Rows are points. Each copy is the shape, with its points in the same order, turned, moved and blurred by noise. Is it also mirrored, or only turned?
In the rows, 128 means zero.

Shape, 6 rows:
[[104  78]
 [ 61 125]
 [102 104]
 [140 137]
 [156 101]
 [133 163]]
Copy 1 (6 x 2):
[[139 182]
 [ 79 173]
 [124 171]
 [132 116]
 [162 137]
 [109 100]]
Copy 1 is: mirrored
Copy 2:
[[152  61]
 [ 86  64]
 [132  75]
 [133 129]
 [172 113]
 [112 142]]
Copy 2 is: only turned

Shape, 6 rows:
[[ 51 134 164]
 [ 94 169 182]
 [133 147 112]
 [162 102 121]
 [145 101 112]
 [115  83 113]]
Copy 1 (6 x 3):
[[133 177 209]
 [116 126 209]
 [110 129 125]
 [157 117 101]
 [152 134 107]
 [173 163 114]]
Copy 1 is: mirrored
Copy 2 (6 x 3):
[[176 121 177]
 [135 126 200]
 [104 154 122]
 [ 91 110  89]
 [104 116  95]
 [149 109  88]]
Copy 2 is: mirrored
Copy 3:
[[170 155 189]
 [124 174 180]
 [123 133  92]
 [108  81 114]
 [132  85 120]
 [145  75 129]]
Copy 3 is: mirrored

Shape (11 x 6):
[[159 219 168 194 129 155]
 [145 108 155  92  98 171]
 [126 211 177 156 122 163]
 [102 108 161 154 118  95]
 [ 88 219 115 141 108 130]
 [114 100 149 149 122 106]
 [ 83  96 113  99 145 160]
 [137 156 115 113 131 146]
 [ 79 103 118  94 157 131]
 [139  96 116 122 120 164]
 [156 108 146  93 159 104]]
Copy 1 (11 x 6):
[[207  95  94 112 210 104]
 [137  83 184 148 121 142]
 [203 123 139 112 201 109]
 [140 161 113 183 136 132]
 [221 160 124  89 135 114]
 [130 141 115 178 130 139]
 [117 145 163 125 107 186]
 [151 111 132  99 124 129]
 [109 169 151 122 110 165]
 [131  91 139 138 113 173]
 [ 79 117 133 134 122 107]]
Copy 1 is: only turned
Copy 2 (11 x 6):
[[102 193 225 160  72 112]
 [ 59 145 112  83 118 112]
 [ 86 203 174 158  70 117]
 [ 85  90 132 160  96 145]
 [154 192 135 158  57 142]
 [ 93  89 135 146 106 130]
 [110 120  69 134 122  80]
 [123 165 132 118 119 110]
 [115 119  73 154 137 101]
 [ 98 117 119  94 116  86]
 [ 95 123 134 131 177 132]]
Copy 2 is: mirrored
Copy 3 (11 x 6):
[[132  94 217 161 110 105]
 [172 131 109  64 135 119]
 [123 122 200 124 101 110]
 [ 95 139  92 139 158 109]
 [ 82 116 151 119  50 105]
 [112 130  88 133 155 120]
 [130 155  75  86 108 175]
 [130  93 126  95 102 141]
 [ 99 145  77  87 123 174]
 [168 116  85 104 128 147]
 [109  85 101  76 174 151]]
Copy 3 is: mirrored
Copy 4, 11 rows:
[[ 93  94 110 212  22 125]
 [100 103  85 148 155  86]
 [ 76 126  97 182  42 114]
 [108  89 160 101  95 107]
 [117 148  82 130  36 154]
 [116  88 154 110 113 113]
 [ 95 139 125 113 164 149]
 [133 131 102 160 111 133]
 [110 154 144 103 151 139]
 [117  90 110 146 157 132]
 [151 128 158 151 144  88]]
Copy 4 is: mirrored

Shape:
[[130 101 139 140 111 156 137  91]
 [ 56 100  72  79 112  84  91 157]
 [104  83  77  99 171  65 135 155]
 [119 140  55  79 156  50 114 111]
 [106 140 143 172 138 138 152 112]
 [162 122 159 121 118 130 151 118]
 [144 146 107 128  89 162 107 181]
 [ 89 132  98  73 116  81 147 149]
 [149 145 181 149  99 128  98 149]
 [136 141 179 148 150 169 174 102]
 [163 141 135 161  65 112 146 149]]
Copy 1, 11 rows:
[[120 102 151 109 154 131 106 134]
 [154 205  67  83  88  95 100 158]
 [136 138  44 127  77 150 106 119]
 [139 165  26  63 113 139 136  94]
 [ 82 128 152 112 125 148 137 128]
 [142  92 148  95 124 130 127 104]
 [176 137 150  92 110 140 173 171]
 [144 164  91  52  67 131 109 120]
 [141 117 173 120 105  88 180 115]
 [105 104 194 125 130 169 127  93]
 [130  79 150  69  97 125 179 155]]
Copy 1 is: mirrored
Copy 2, 11 rows:
[[153 172 139 125 136 145 141 129]
 [133  48  58 148 134 193 118 132]
 [180  30  89 116 139 137 139 112]
 [128  26 111 142 125 146 143  53]
 [117 144 143 124 158 108 154 151]
 [145 143 174  91 127 140 118 128]
 [130 118 154 177 116 146  72 160]
 [119  51 122 121 159 176 110 115]
 [103 141 166 115  85 142 113 174]
 [133 177 167  88 161  95 128 141]
 [129 121 203 148 115 168 137 166]]
Copy 2 is: mirrored
